Every row gives one point. Each copy is the shape, with its points in the same order, stretched, turned, moved and blurred by noise. Some copies are also mirrored. Which?

Shape (5 x 2):
-32; 12
-31; -73
42; 52
-19; -56
-36; -21
Copy 1 (5 x 2):
-9; 13
-15; -80
75; 60
-2; -59
-12; -23
Copy 1 is: only turned
Copy 2 (5 x 2):
-21; -1
-49; -71
72; 7
-30; -61
-34; -26
Copy 2 is: only turned
Copy 3 (5 x 2):
14; 24
92; 1
-46; -20
70; -10
44; 22
Copy 3 is: mirrored
Copy 4 (5 x 2):
-60; 31
15; 63
-52; -33
6; 59
-33; 50
Copy 4 is: mirrored

Shape (9 x 4):
36; 13; -85; 7
-41; -24; 71; -63
72; 28; -30; 16
38; -6; -15; 13
76; 10; -57; 35
-70; -54; 38; -36
-2; -3; 30; 14
29; 46; -8; -12
0; 46; 7; 27
Copy 1 (9 x 4):
-3; 41; -60; 7
-36; -31; 82; -76
48; -16; -31; -9
31; 8; -2; -3
58; 15; -55; 18
-56; 1; 90; -45
1; -23; 51; -10
11; -52; -19; -30
-9; -52; 3; 0
Copy 1 is: mirrored
Copy 2 (9 x 4):
23; -18; -61; 50
-56; 32; 47; -72
68; 8; -16; 33
30; -15; 0; 13
71; -24; -29; 49
-83; -16; 34; -52
-4; -2; 50; 8
25; 44; -5; 20
7; 28; 39; 46
Copy 2 is: only turned
Copy 3 (9 x 4):
38; -31; -56; 68
-38; 30; 9; -95
71; -10; -6; 54
26; -26; -3; 23
67; -44; -17; 75
-82; -8; -5; -78
-15; -6; 31; -1
42; 29; -9; 30
-2; 21; 23; 52
Copy 3 is: only turned

Shape (14 x 8):
22; -7; 13; 18; -1; -14; 12; -7
5; 8; 13; -3; 11; -20; 19; 3
21; 8; 23; -7; 28; -3; 10; 32
-53; -22; -52; 48; 0; -43; 27; -7
-1; 28; -38; 64; -8; -36; -11; -11
-10; -20; -15; -8; 9; 9; -1; 5
-20; 12; -48; 34; 14; -16; 9; -26
8; -10; -54; 55; 7; 8; 54; -18
34; 18; 14; -12; -3; -27; 0; 24
-27; -21; -14; -37; -19; 9; 6; -21
19; -24; -17; 8; 8; -15; -5; -3
36; -3; -63; 35; 13; -9; 41; -17
-12; -18; 1; 6; -13; 7; 5; 10
-43; -22; -23; -24; -21; 4; 18; 21
Copy 1 (14 x 8):
22; 6; 0; 3; 10; 12; 28; -9
11; 15; -3; -14; 1; -13; 26; -4
42; 15; 8; -24; -20; -21; 27; 8
-35; -37; -67; 23; -6; 8; 33; 13
2; 28; -61; 45; 5; 27; 25; 24
22; -20; -18; -15; -17; -6; -11; -5
-5; 6; -59; 29; -19; 7; 11; -13
16; -14; -53; 15; -37; 48; 47; -33
38; 33; -6; -27; 19; -11; 24; 14
-6; -20; -14; -34; 4; -2; -36; -25
35; -13; -26; 4; 9; 0; 9; -10
42; 3; -67; 12; -16; 32; 46; -41
11; -18; -4; -18; -8; 15; -1; 8
-9; -32; -26; -49; -11; -2; -13; 10
Copy 1 is: mirrored
Copy 2 (14 x 8):
30; 0; 1; 30; -9; -25; 10; -15
15; 7; 10; 12; 7; -33; 21; 2
47; 20; 19; -7; 6; -32; 14; 18
-33; -13; -55; 70; 37; -1; 9; 39
-1; 46; -18; 95; -1; -13; 3; 14
6; 5; -13; 4; 10; 5; -11; 11
-9; 29; -30; 61; 37; 8; 6; 2
36; 8; -66; 55; 24; 20; 27; -9
23; 31; 10; -1; -22; -49; 12; 9
-36; -9; -9; -13; -1; 17; -3; -11
17; 9; -20; 24; 2; -21; -22; -3
36; 36; -72; 44; 22; -4; 13; -23
8; -11; -7; 18; -12; 7; 2; 18
-29; -12; -29; -14; -1; 18; 10; 38
Copy 2 is: only turned
Copy 3 (14 x 8):
26; -10; 26; 14; -7; -1; 22; 15
16; 3; 23; 3; 1; -17; 8; 22
21; 9; 34; -3; 22; 4; -15; 41
-53; 8; -19; 35; -36; -42; 46; 52
24; 28; -18; 59; -47; -35; 23; 22
-15; -5; -10; -4; -4; 14; 4; 35
-11; 15; -41; 34; -18; -29; 33; 33
11; -12; -23; 23; -20; -4; 90; 50
40; -1; 39; -9; -6; -13; -24; 22
-36; -2; -21; -45; -13; 2; 10; -3
8; -19; -2; 11; -15; 2; 0; 26
42; -24; -23; 15; -17; -20; 62; 42
-9; 11; 17; 0; -19; 15; 10; 29
-43; 13; -4; -42; -26; 10; 9; 42
Copy 3 is: only turned
Copy 4 (14 x 8):
11; -16; 3; 1; -11; -18; 3; -7
11; 10; 5; -15; 9; -27; 18; -4
14; 5; 33; -25; 5; -12; 8; 25
-69; -40; -32; -15; 10; -52; 6; -33
-41; -19; 20; 22; -20; -65; -40; -36
-17; -7; -15; -12; 24; 13; -12; 3
-47; -5; 0; -4; 11; -36; -28; -48
-50; -25; 4; -27; -36; -6; -6; -67
34; 16; 9; -11; -13; -37; -4; 26
-2; 12; -52; 1; 13; 16; 7; -14
5; -29; -5; -14; -4; -9; -27; 0
-25; -22; 8; -33; -38; -12; -25; -63
-14; -7; -14; 11; -5; 3; 9; 11
-38; 15; -44; -7; 6; 2; 12; 4
Copy 4 is: mirrored

Shape (17 x 11):
-8; 9; -1; 23; 31; -11; 11; -93; 17; 16; -45
-11; 5; 17; -28; -8; -1; 45; 1; -14; 15; -49
1; 3; -12; -59; 10; 0; -23; -2; 0; -82; 0
-6; 0; 18; 22; -11; 16; 41; 13; 3; -12; -4
-1; -64; -48; 16; 12; 0; -13; -14; 0; -3; -26
-17; -13; 4; 9; 12; 95; -23; 9; -9; 13; -45
-12; -53; 9; 25; 17; 36; -9; 28; 11; 8; -41
-8; 12; -4; 0; -3; 32; 36; 14; 12; 3; -21
-6; -2; 4; 13; 1; -9; 2; 13; -10; -32; 32
70; -54; -19; 21; 18; 1; 1; -38; 4; 6; -20
-11; 7; -1; 19; -9; 39; -5; -22; 32; -12; -40
43; -37; 9; -11; 2; 23; -8; 23; 3; 9; 51
-8; 13; 16; -53; 1; -9; 0; 24; 20; -14; 9
12; -16; -8; 24; -20; 8; -23; 6; -8; 9; 2
-4; 14; -31; 0; 13; -6; 40; 25; 8; -34; -46
38; -58; 16; -22; 5; 6; -24; 21; 8; -4; -35
76; 18; 17; -3; 24; 8; -16; 7; -11; 11; 50
Copy 1 (17 x 11):
5; 15; -2; -15; 58; -42; 19; -80; 37; -34; -35
-22; 27; -6; -2; 5; 45; -19; -29; 20; -45; -11
-17; -25; 19; -63; -33; -37; -20; 25; -47; -65; -24
26; -27; -22; 19; -8; 33; 11; -10; 3; -30; 9
-20; -26; -32; -39; -23; -18; 19; 24; 53; -28; -58
-16; 9; 10; 40; -28; 15; 70; 20; -31; -30; -74
7; -23; 10; 17; -42; 21; 32; 31; 39; -38; -59
4; 6; -9; 16; -9; 25; 28; -3; -3; -43; 4
33; -39; -19; -7; -20; -13; -22; 20; -13; -10; 0
36; -1; -26; -78; -24; 6; 48; -27; 68; -13; -49
-9; -16; 13; 19; -12; -16; 52; -28; 1; -43; -15
52; -20; 10; -53; -30; 28; 21; 43; -1; 25; -10
6; -1; 47; -26; -18; -1; -30; 24; -12; -32; 16
10; -17; -15; -2; -40; -11; 14; 8; 17; 15; -17
-7; 9; -31; 2; -38; -1; 3; 2; 23; -91; 3
9; -10; 30; -53; -62; 23; 9; 19; 51; -30; -52
89; 25; 9; -51; -33; -3; 18; 6; -11; 26; 1
Copy 1 is: mirrored
Copy 2 (17 x 11):
-21; -10; -25; -38; 13; 7; 23; -18; 36; 80; -31
15; -17; 23; -55; 25; -35; 28; -30; -38; 22; 19
-29; -37; 34; -7; 5; 29; -11; -60; 34; -42; 33
4; -20; -10; 1; 24; 13; 19; 7; -41; 1; 1
-4; -45; -31; -15; -16; -23; -29; -8; 40; -15; -27
49; 11; -19; -70; -16; 51; 2; 19; 5; -8; -12
39; -36; -13; -38; 15; 19; -22; 42; 4; -3; -17
18; 3; -8; -35; 28; 7; 24; -18; -19; -5; 11
-21; -23; -9; 34; 3; 21; -22; -17; -18; -14; 11
33; -56; -19; 13; -33; -26; 27; -16; 48; 24; -27
8; 11; -6; -39; 28; 34; 4; -1; 15; 12; -35
27; -6; 1; 39; -37; 16; 0; 20; 4; -16; 19
-5; 9; 45; -7; 29; 11; -11; -12; -5; -9; 40
16; -6; -5; 10; -24; 5; -22; -1; -10; -1; -17
10; -35; -5; -23; 56; -20; 5; -62; -3; -21; 1
48; -46; 40; -26; -7; -13; -9; 11; 24; -1; -2
42; 5; 4; 71; -38; 23; 4; -27; 4; 23; 27
Copy 2 is: only turned
